Each wall is flat, endless, passes through zero and stands at right angles to its row. A trip goes straight from one point to another. List the walls that it crosses, first one first.

Walls:
(1): 34	12	-59
(2): -21	-7	-25
(3): 12	-21	7
(4): -7	50	3
(5): 56	-9	-19
(6): 15	-25	-20
(7): -10	-60	-8
(8): 16	31	-25
(9): -41	40	-24
(10): -7	-14	-23
Trips:
-3	28	8 to -42	-21	-8 => 2, 8, 10, 7, 4, 6
-47	-3	7 to -28	0	26 => 10, 2

Walls:
(1): 5	-10	-60	7	27	21
(2): 6	13	19	32	13	11
(3): 3	24	7	30	-6	23
(4): 41	-5	18	-26	27	-27
(5): -12	-6	-11	-10	-14	-26
(6): -25	0	-20	-2	3	-1
(7): -10	31	-8	-35	3	-9
Trips:
14	1	-5	-8	11	17 to -2	3	-1	2	14	-26 => 3, 5, 6, 2, 1
5	-4	30	-17	3	13 to 41	7	-35	15	11	-21 => 7, 1, 5
-2	16	-13	25	31	21 to 33	19	28	0	14	21 => 6, 4, 1
-15	35	17	-7	3	-13 to 1	18	31	-5	21	2 => 6, 5
17	-11	-16	20	-4	-8 to 7	3	0	7	5	6 => 5
-19	30	-2	12	31	6 to -47	-5	-1	-8	33	-5 => 3, 5, 2

Walls:
(1): 4	19	-8	35	-5	-1	8	-28	14	-25	-13
(2): -19	27	11	-20	-44	7	5	-21	-50	-34	-2
(3): -8	13	-8	12	9	27	-16	-14	-6	-9	3
(4): -7	19	2	4	-12	-8	-39	4	25	-22	13
(5): 2	18	3	10	-6	2	15	6	8	3	-4
(6): 15	1	3	17	17	22	-28	26	-20	35	0
(7): -35	-9	-8	2	17	-23	-17	-12	-32	21	14
(8): 13	-20	7	-23	10	-7	-53	-7	-36	2	-31
Trips:
-36	-2	-5	3	11	8	17	-15	-21	22	-3 to 5	18	39	-9	-23	4	-2	-17	-17	-17	-16 => 6, 5, 8, 1, 7, 4
-38	60	-4	24	3	-31	-7	-21	15	-18	6 to 16	19	-5	4	12	19	-2	-27	11	6	16 => 7, 2, 6
10	-14	-35	4	-9	-31	-49	16	2	-7	34 to 9	-8	-14	-39	0	-21	-9	4	18	-18	-6 => 6, 7
44	-10	-9	21	-12	-31	-11	22	20	-4	5 to -11	-20	-17	-15	22	14	-26	-38	5	-25	-38 => 8, 5, 6, 3, 7, 2
-13	28	-35	16	-18	0	-19	-15	8	3	-28 to 21	-44	10	-20	4	-16	-10	-1	-5	-6	19 => 5, 2, 3, 1, 4
2	-24	0	30	1	14	-10	-5	-4	-6	-17 to -27	2	-17	0	-15	4	28	-35	-5	-37	-12 => 2, 6, 8, 5
-2	-19	-4	24	-23	-17	-3	1	-27	-2	14 to 2	12	2	-40	59	-10	3	40	-12	-1	6 => 1, 2

Walls:
(1): -1	24	-26	3	30	-26	-17	-4	32	26	21	-8	-18	21
(2): 9	-23	-19	5	7	-3	-13	12	-38	13	-22	16	29	-9
(3): -10	-6	-17	2	-5	1	-10	-4	7	-3	-5	-13	24	5
(4): -31	-14	-6	13	-24	-29	25	-5	-14	-19	37	-55	-14	-17
(5): 34	-20	-20	-24	8	6	12	7	-36	16	-3	-15	15	-21
(6): 11	2	-23	14	19	-8	-6	-3	10	8	-2	-7	-3	6
(7): 41	20	-13	17	-48	-4	1	-1	3	9	14	-18	-7	5
(8): 9	10	15	3	-2	8	9	-1	6	20	-36	30	12	-43
(9): -24	-39	6	11	-20	-36	-13	9	-9	-28	6	-20	-16	14
(10): -22	11	13	39	-34	6	-7	-4	12	40	-20	-4	1	14
(11): 6	-5	-1	-17	18	17	11	-20	0	-22	-9	35	-41	9
(12): -2	19	-12	-16	-2	-21	19	14	-37	29	0	-25	-14	-45
Trips:
0	-30	-16	-3	-11	12	0	-8	25	-30	3	-13	-3	16 to -44	-9	-18	-2	-14	-27	16	-7	-22	-15	-1	1	-4	20 => 7, 6, 10, 2, 12
-47	-19	7	2	31	-22	34	30	-16	4	-7	-39	-23	-33 to -1	-10	-13	3	-9	-1	-47	-14	5	-17	17	-19	-12	-6 => 1, 6, 3, 5, 7, 12
-25	-30	-18	-20	44	17	-15	2	-19	0	19	24	7	19 to 9	1	31	-4	-12	4	29	60	25	-5	-3	-16	-43	8 => 3, 6, 2, 5, 4, 1, 12, 7, 10

Walls:
(1): -19	15	3	6	-31	-16	7	-8	-3	1	-24	-32	-8	-11	17	13	-16	-2	-6	-9
(2): 3	14	-11	6	12	-2	7	13	16	0	-15	0	38	-5	-10	13	-8	-1	-5	-44
(3): -1	2	-3	-10	-37	-4	-11	-30	12	-12	-13	4	-2	29	-8	5	-11	17	-11	-4
(4): -24	-28	-12	8	6	-10	-25	0	3	-21	9	0	-1	2	22	-4	25	13	8	-17
(5): -3	-21	16	-5	18	31	-5	4	15	8	-14	-8	27	18	-18	2	24	-24	-7	-2
(6): 9	16	15	19	-4	-8	1	2	-2	-7	-14	1	-23	32	7	2	6	17	26	-3
Trips:
19	6	13	-1	9	13	-7	-4	-24	-27	-3	7	-4	-5	7	41	-26	19	-5	-1 to 1	31	14	1	15	28	19	-10	-25	31	-33	-12	-2	-1	20	2	-6	-21	-14	-4 => 3, 5
5	30	8	30	2	8	14	-33	-16	33	20	14	10	-31	10	12	2	23	-1	-18 to 29	-2	-15	-15	11	-19	-18	22	-16	55	-8	-22	31	-21	19	-4	-7	-10	7	5 => 5
2	34	15	-10	-14	31	6	-35	0	-8	1	2	0	22	13	-20	-3	-21	1	-28 to 8	-15	19	-1	-11	5	-7	0	3	-20	9	-19	-50	4	26	33	30	25	-8	6 => 2, 4, 5
11	-12	9	-42	-2	1	-22	-14	-27	25	5	-16	-9	-15	-44	10	9	30	-3	9 to 9	9	3	19	-24	-28	-24	-11	-6	-9	3	-1	24	-6	-2	3	9	-32	-32	20 => 1
-18	6	7	-24	26	-34	-19	34	24	31	-5	-10	-3	17	-9	-7	-7	-8	9	-23 to 20	-9	21	-4	-4	-4	16	10	-10	25	-13	3	0	26	-26	-2	-26	2	7	14 => 4, 3, 2
-15	-20	-23	-9	17	7	-8	-29	-6	-5	-11	1	-3	-5	12	7	15	-2	12	-12 to -18	-13	-8	-13	-12	-6	4	-8	15	-4	-23	-1	-19	33	7	34	42	12	-3	-30 => 2, 1, 6

Walls:
(1): -7	-32	-15	4	-18	-15	33	-12	11	-8	45	20	-28	0	29	31	30	-6	23	18	7	23	-15	4	2	-16	-12	3	30	-11	4	-11
(2): 26	-13	13	-1	-28	-4	25	-19	40	-3	18	-33	5	-20	-4	-26	7	6	-25	-25	7	-5	19	-5	8	-30	-3	18	10	-3	-30	19
(3): -16	-3	17	20	10	6	15	6	-36	-3	-19	-31	3	-32	-7	-4	17	16	14	-19	-13	-1	-17	32	5	8	31	12	-3	-20	14	-2
(4): 6	9	-20	-22	21	19	5	-8	-10	0	-7	-17	3	-28	-32	31	-15	3	1	-20	19	-13	20	-11	-3	32	19	29	27	12	-22	16
(5): 33	37	-53	9	18	26	5	28	26	30	-7	-13	12	-43	-13	14	-1	11	34	9	33	26	4	-23	-15	1	11	26	-9	10	29	-11
(6): 5	-26	17	-33	24	0	-1	0	-6	-14	-3	41	-2	-25	-15	25	-18	-2	-11	17	-5	-10	-10	-13	-21	5	-12	-1	-20	-5	32	-31
Trips:
-3	-1	-18	14	-3	-31	-4	-3	11	-13	5	-13	6	17	-2	2	-13	-4	33	-10	-5	-21	23	-3	21	-8	-11	-60	39	6	25	4 to -8	-19	-9	36	11	29	-2	-22	14	7	-5	-5	16	-4	8	-9	18	5	-11	6	14	6	13	-13	-4	-6	-2	26	-24	23	-7	4 => 2, 5, 1, 4
-18	-49	-9	-28	-13	-1	1	-18	-1	-8	3	12	23	-25	-10	-31	13	16	33	19	19	-26	14	26	21	-7	42	21	-1	15	-14	15 to -6	-28	9	0	-20	19	-7	-7	6	8	-26	7	-1	-28	-2	-17	31	-28	21	24	7	-32	18	-38	2	-9	21	-14	23	22	-23	32 => 3, 1
1	-12	-26	30	-9	-7	-38	-2	0	-4	12	-19	3	-27	-1	15	8	-7	8	9	-4	2	1	-24	-2	-12	-10	10	5	3	21	-9 to -19	-23	15	-3	-12	6	-21	-2	-16	9	-29	30	14	-33	-39	7	-3	-18	6	-24	44	-3	-13	-6	-29	-19	-43	22	-21	-15	36	-37 => 3, 1
-2	-8	-24	23	-6	-10	1	43	0	39	5	-15	-11	-18	-17	20	-4	-15	-7	-26	-6	-27	10	-23	-12	-19	9	1	25	13	-20	-7 to 9	-38	-15	-6	-14	-17	14	18	-5	32	21	12	4	-19	17	20	-10	7	-16	8	-7	-12	-1	1	-6	17	15	12	14	0	-1	-18 => 1, 6
17	-23	22	-11	0	2	0	-17	-14	-2	12	-19	-8	18	-21	18	12	-25	10	-31	0	-42	-24	18	19	12	-3	17	-1	22	32	-24 to -5	-2	1	-35	-33	-9	-3	17	10	-23	22	-12	-15	20	2	-5	16	-14	0	-3	21	-25	-16	11	-17	-14	-13	24	34	-13	-2	6 => 2, 3, 6, 4

Walls:
(1): 24	20	11	2	0	26	9	-4	21	5	-15	-3	7	9	-23	6	12	5	-11	32	8	-18	10	24	24	-1	8	26	-7	-15	19	13	18	4	-27	-22	2	12	38	-20	14	-2	-30	3	9	-17	-16	-2
(2): 11	15	9	-3	-28	17	14	-2	4	12	5	-12	-12	28	-6	-4	9	12	-4	-5	-7	-9	20	13	-18	11	9	11	-6	14	-4	10	11	7	-10	-13	11	4	-3	-21	-2	-1	-11	6	0	8	3	-22
(3): 15	25	-7	4	11	22	-10	31	20	19	0	-16	5	13	6	13	1	4	30	-43	1	-4	-2	-1	-31	-23	6	-8	15	-9	8	-18	-20	-7	-34	27	30	-10	6	27	21	-8	-2	25	-5	15	-4	19
(4): 10	14	8	-7	-21	20	24	-9	-11	-15	-1	1	1	-20	12	-7	-12	-10	6	38	2	28	-9	-13	-32	11	14	-11	-15	-2	5	-12	21	-7	15	13	8	18	25	-1	-8	-20	4	-12	-15	1	17	24
(5): 4	-1	8	18	0	22	-13	-9	4	-6	1	2	-14	-11	-24	-9	-22	-3	-24	7	-4	-19	0	16	15	6	14	0	-6	-8	13	-8	-16	-11	12	5	-14	-10	20	5	10	20	13	3	4	-11	2	7
(6): 5	13	-19	13	9	-5	35	-13	-27	9	-18	17	-10	4	-1	-14	4	-35	-9	18	-43	-27	-3	27	8	3	16	-13	-4	-10	21	-1	2	0	12	2	-27	7	-8	-23	-19	-1	0	-23	18	3	2	19
(7): 11	13	10	-23	24	27	27	-4	-6	11	-19	27	-9	8	-3	-38	1	3	13	13	-18	-19	9	12	-27	-6	-2	21	-10	19	-20	5	-13	10	8	-1	-4	-6	5	-2	6	-16	-5	-15	-4	9	7	-9
(8): -9	17	7	-21	-7	6	26	-27	-26	-4	13	-7	-3	-6	-21	-12	-26	14	-8	47	-17	24	0	-1	7	1	1	-2	0	-8	6	-8	-3	24	14	-2	1	18	33	-23	-5	-16	-13	-30	18	-3	-29	35
(9): -11	3	2	8	-18	18	-18	-21	-15	14	-23	-17	1	7	28	1	0	15	-9	-10	-12	14	22	-21	-3	-13	-11	15	5	27	19	12	-6	-37	8	-13	-1	25	0	7	-6	-3	-12	4	-5	4	-18	30
(10): 5	-10	31	-10	3	-33	11	12	24	-9	18	-28	8	11	19	12	-1	17	-6	9	-14	-6	26	-16	-29	0	-25	4	-4	3	28	-5	17	7	2	-5	7	-4	-22	-2	-20	-13	2	-19	33	2	-19	-2
(11): 3	0	12	-2	15	-21	-22	-18	17	-3	-11	-10	13	2	16	11	27	-13	8	3	-21	-13	-2	-17	26	14	-7	-16	-9	15	20	-13	2	5	-18	15	-22	-1	6	-11	-34	-4	-10	0	0	18	-11	22
(12): -12	-11	31	15	-15	-8	-13	9	-6	-12	0	-7	-1	18	-13	10	4	2	15	-33	9	-4	-13	-2	-12	-13	-5	4	34	15	27	18	22	1	7	-4	1	14	-10	-22	-8	-19	-4	6	5	-17	-11	1
Trips:
-19	4	3	-1	-5	6	11	4	1	20	19	-5	-19	-14	0	3	-47	-7	11	-42	-6	16	0	-2	-12	11	23	30	-7	-2	1	13	20	-10	-1	14	-26	-18	14	-14	24	8	-32	2	-2	10	17	13 to 15	6	4	-18	1	-10	-10	-13	-28	10	-8	4	-8	-4	-26	-12	-15	-2	13	-9	13	-8	1	-27	2	-7	-10	-18	-1	27	21	10	-7	5	-9	13	-1	-41	-4	21	-4	15	19	4	-9	10	24	2 => 8, 2, 9, 4, 12, 11
12	-16	-2	60	3	-2	-11	-10	-20	0	8	-4	10	14	10	-1	19	5	4	-18	-5	-22	26	6	5	-6	14	-13	-10	-16	9	-4	-1	-18	1	9	14	-5	-1	3	-3	-24	-5	-22	21	26	-8	-26 to 6	-16	-13	5	16	-31	-2	-9	16	-10	22	8	12	13	18	-19	35	16	0	-4	11	43	-2	14	-18	12	-25	10	-45	-12	26	-10	-27	-1	-20	-9	26	-12	-8	-18	4	18	3	-28	16	-2	-12	3 => 5, 12, 9, 6, 2, 3, 8
4	-22	-7	14	18	-13	8	7	12	-3	17	-7	-27	2	-4	-16	2	-6	-22	0	34	6	-12	-11	15	20	-17	-4	16	-5	-18	-29	9	-15	-8	-11	-11	-18	-12	-11	-8	8	-19	-4	7	-12	-25	-9 to 9	2	-16	9	3	-18	-23	7	22	10	19	13	-16	-5	-13	1	-14	8	-25	6	16	-17	11	4	-36	14	0	-31	1	6	-44	17	28	-22	-52	-11	6	-6	-16	-8	-14	-2	9	9	14	-2	-31	-22 => 11, 5, 2, 1, 3

Walls:
(1): -18	11	-9	-12	10	-31	14	6	-3	-6	-7	9	16	-17	-3	5	2	1	-13	25	3	-24	-1	0	-6	18	10	-2	-18	8	21	3	-8	7	34	-2	-23	-27	-4	10	-28	13	-9	16	-8	-12	-14	-6
(2): 1	-29	25	-13	24	21	-5	8	12	-7	-18	-21	-14	-20	-12	-5	5	3	-10	9	27	-26	-25	30	10	-1	-8	-6	-8	-1	-11	-10	-60	0	20	-5	4	-36	-2	-27	3	-14	-13	-3	18	9	9	-8
(3): -14	-19	15	3	-14	-19	-18	6	-12	-23	26	-25	-23	15	31	-8	7	-11	10	-10	0	-3	-16	9	10	6	3	10	-4	25	6	0	-13	-5	15	-6	-23	5	-6	-2	-19	-18	2	-4	1	13	14	8
(4): 10	-14	37	7	-35	7	0	18	-1	-8	6	-33	-7	-31	-24	15	15	-10	4	-2	11	-15	2	-1	13	-6	31	4	42	-12	8	-7	-6	26	19	23	3	-36	4	7	12	8	6	-12	-1	-13	-17	-21
(5): -5	5	-1	-9	18	-5	28	-10	-36	-30	27	-14	5	-15	-1	8	-15	-25	-18	15	-7	-22	-24	-9	5	12	20	-22	30	-1	-11	-6	-4	-16	1	-15	2	-3	1	-34	-11	9	5	19	10	-9	-14	-13
(6): 3	10	-15	6	15	7	-16	-1	5	22	14	-28	-3	8	12	-18	19	15	14	-5	-4	2	14	7	14	-11	9	-34	-1	14	-1	19	-29	-18	-20	-22	24	8	1	2	15	9	12	-22	2	11	-19	-10
(7): 40	-8	-2	16	-21	-7	-6	10	-21	6	10	11	33	19	30	29	1	-14	5	-9	-1	15	-40	13	-9	-8	5	22	19	15	9	-41	-8	-5	-9	33	-27	1	17	-14	3	28	3	8	-35	-5	16	-29
(8): -19	38	-15	3	-21	10	-11	-9	22	18	16	-17	3	7	-17	13	28	3	-40	-13	-1	-9	-20	35	2	-3	30	-19	-19	18	3	13	-26	-2	-5	4	-24	17	22	-4	-12	-13	-1	-15	-22	-26	15	3
Trips:
-1	36	17	1	-11	-17	-14	-15	7	-7	0	3	7	29	-10	-3	17	9	-2	0	-18	-8	13	13	17	23	8	-14	-30	6	-7	23	5	18	-8	-24	2	-22	30	1	8	-9	17	15	21	-13	-2	3 to 3	1	7	-38	-39	-9	18	1	7	25	24	-18	-14	-23	-34	13	47	-17	2	19	-2	7	16	15	-18	25	-2	-2	5	3	6	-17	17	-8	24	11	-3	8	-3	10	7	-7	-8	-15	1	-19	-5	-9 => 4, 6
23	16	-32	-9	13	11	13	16	3	-8	-13	25	-1	5	3	-13	29	2	-18	-18	-10	-7	3	5	9	12	7	-3	-9	-8	-6	19	-6	2	1	7	-21	-14	1	-18	-9	-18	2	21	13	-2	-9	-15 to -8	-42	-3	-27	14	4	23	7	11	6	11	-6	-5	-24	-2	-7	2	-36	12	1	4	33	10	4	-7	21	10	-27	-20	-21	7	-5	-6	0	20	13	19	-25	3	0	-11	-5	13	-4	5	-44	10	32 => 4, 8
-1	3	27	20	19	-4	15	4	-12	-12	-3	-13	-9	15	-25	0	34	-4	-19	-5	2	-6	11	-26	15	0	-12	6	15	12	-18	1	-1	-13	11	5	-11	-9	11	2	9	12	7	10	6	8	10	3 to 22	9	7	15	-26	-4	20	-11	-14	10	-3	-1	-3	-19	5	26	8	17	-1	3	1	-2	9	37	-31	-32	6	-2	16	-21	10	4	5	23	-28	-14	-5	31	18	-7	-2	27	26	-7	3	-9	18	-18 => 7, 3, 8, 2, 6, 5

Walls:
(1): -37	28	-4	-18	22	-14	11	-5	13	4	-41	-10	-42	7	37	21	-12	-16	15	19	14	14	-20	-4	11	-34	10	-13	-17	25	8	-21	15	25	-11	9	37	-16	-28	-35	-16	-16	5	-24	-4	-8	-5	-11
(2): 8	-16	4	-8	6	1	9	-16	-15	-7	13	15	-7	16	12	6	-4	4	18	2	16	-4	-12	-5	-6	-11	8	-4	5	-6	-4	-29	4	-39	3	0	4	4	1	-12	8	15	20	24	17	7	14	31
(3): -9	0	11	19	12	23	0	0	6	-8	28	-5	24	3	-16	22	-12	0	-13	14	3	1	-14	-6	27	-39	25	22	3	-3	-21	-2	-17	-30	-1	-3	27	-26	-5	-20	14	27	2	-21	6	-12	21	10
(4): 4	-22	20	-9	-19	-7	-37	-7	44	6	-40	47	16	13	-31	-13	18	-24	28	2	19	-23	22	-24	-14	-35	33	7	-1	21	9	4	15	7	-42	-7	-5	13	-28	-18	-9	-60	15	-8	-3	-6	18	12
(5): 23	10	6	-2	-35	31	48	3	-3	-1	22	18	22	-10	-22	0	4	-1	-21	-32	-3	-43	13	-2	-5	-6	-12	7	-18	14	-2	16	19	11	8	-26	23	4	-10	-6	48	-37	-9	17	12	-7	4	-9
(6): -17	37	-2	6	-10	-6	-17	-16	2	-20	20	-26	-2	-11	-10	-4	-24	18	-11	-1	-26	0	-28	2	19	-22	8	-8	11	-2	-37	-5	17	-19	-44	-10	-17	-1	-14	-15	10	-3	-27	8	-38	-9	0	11
(7): -21	-10	24	-1	-2	-36	26	6	1	16	-5	-27	-23	-4	7	21	-19	-16	-10	-4	12	2	7	-10	-28	35	0	27	15	5	-7	14	-36	21	-9	-21	-19	10	-7	-19	-15	4	3	24	-4	18	-2	7
(8): 10	10	5	-15	-12	29	20	13	-3	-5	-7	5	16	-3	-6	-13	12	14	4	38	-27	14	-11	-20	0	17	-4	20	-3	-23	9	22	-16	-5	-13	-33	2	-10	19	8	-1	17	-17	-52	-16	17	1	-10
Trips:
8	9	-19	3	-8	-38	-21	-12	-1	-15	-4	3	-1	-13	2	-12	17	12	-16	17	1	-6	19	5	3	-15	-36	-10	5	28	-21	-2	-17	14	11	-12	0	-14	16	13	-24	8	-9	2	-14	-17	33	2 to -6	-3	15	-4	-15	24	-11	31	-6	17	-23	-6	-22	20	15	31	14	23	12	-4	-17	4	20	7	24	5	15	-32	-17	8	-23	8	2	-26	-12	3	-9	-19	2	14	5	-19	8	-20	8	-36	19	5 => 1, 4, 3, 8
5	41	-17	-10	-4	4	-10	-15	-6	-18	20	35	-3	-23	-34	-10	-21	-18	30	-22	-12	11	-4	-10	-8	10	18	38	23	-6	19	0	15	-32	-19	23	-16	15	28	42	14	-14	-37	-47	-21	-13	-13	-41 to 17	-30	-4	-11	7	-14	20	31	-16	19	-2	29	8	-7	20	-19	4	16	-18	4	-18	-3	-15	51	13	15	1	35	-5	9	-23	15	-1	-5	18	26	-9	-19	-23	-10	-13	-28	13	-1	32	1	-31	13 => 4, 6, 8, 7
4	-2	-13	-11	4	-1	48	-11	12	16	-26	-16	29	11	-35	12	-2	-8	-8	-15	11	-26	10	12	-36	-21	-5	-17	-29	4	-19	-15	0	-8	-6	29	17	11	-16	4	21	-10	42	8	-30	-11	-2	20 to 13	-26	30	2	13	12	3	21	3	-25	-27	-7	38	41	-25	7	45	9	2	-6	-17	5	3	24	-6	3	36	3	2	-13	-11	-14	1	-13	1	-38	13	-6	-1	16	-3	-20	-10	16	26	-27	25	-21 => 1, 8
9	-7	11	-25	-26	9	4	-20	3	7	13	5	-1	-28	-3	10	-29	3	12	-28	11	4	1	21	2	13	14	-4	3	-10	21	-12	-1	17	-11	-32	25	2	-1	5	-15	-22	-4	-4	-27	-2	0	-5 to -3	-11	17	8	-13	-32	23	21	-32	0	20	27	-29	-5	-8	-25	14	-3	7	0	0	-14	36	20	-47	-26	11	32	-25	-2	-30	-11	-5	-15	-18	31	28	8	-32	15	-27	3	12	-11	34	-27	33	-23 => 8, 6, 2, 3
3	-16	-43	47	33	9	-17	-9	21	-18	14	-33	22	57	-23	-4	-13	9	-29	-8	7	-20	17	-10	-14	17	7	-5	-17	17	7	-10	10	-25	8	0	21	10	10	2	32	4	13	-19	-12	7	-4	30 to 18	-6	-7	-39	-14	8	17	-14	4	2	38	-7	-2	5	16	-14	-2	10	-6	-21	27	7	25	9	35	29	8	-9	-3	-39	1	-15	-9	-42	34	16	-5	-22	-25	-7	0	-21	12	20	3	-23	25	-5 => 6
18	1	-20	-37	19	-25	8	10	-24	-4	10	27	7	2	-13	-6	-3	-10	19	-21	39	-9	33	6	-4	-2	-16	-9	-12	10	-23	2	-6	-31	-31	6	-2	-2	0	-9	-2	-8	-19	6	2	3	31	12 to -20	-22	0	-32	14	-20	1	-3	-37	28	9	5	-49	10	-27	-12	-22	-16	-4	-37	-8	-46	5	-12	-23	-1	14	-30	-49	-24	-21	-1	-16	26	24	-16	-4	4	-37	-38	-10	-1	22	1	-16	-24	-19	-18 => 7, 1
25	-22	36	6	11	-28	-20	16	-2	-1	-45	39	-40	0	5	-26	19	17	-28	23	-2	-18	-3	-3	13	39	-13	-33	-2	-1	50	8	-17	-11	12	-4	-25	16	31	-26	20	-2	13	2	-5	-5	26	35 to 4	-30	-27	-14	47	-12	9	9	-3	-18	27	3	21	-13	-21	25	11	4	-38	-12	5	-2	21	25	-25	-9	-26	-22	14	5	-6	-4	-31	-29	-11	31	27	-14	8	36	18	28	-31	-3	-9	-16	-11	14 => 4, 8, 7, 3
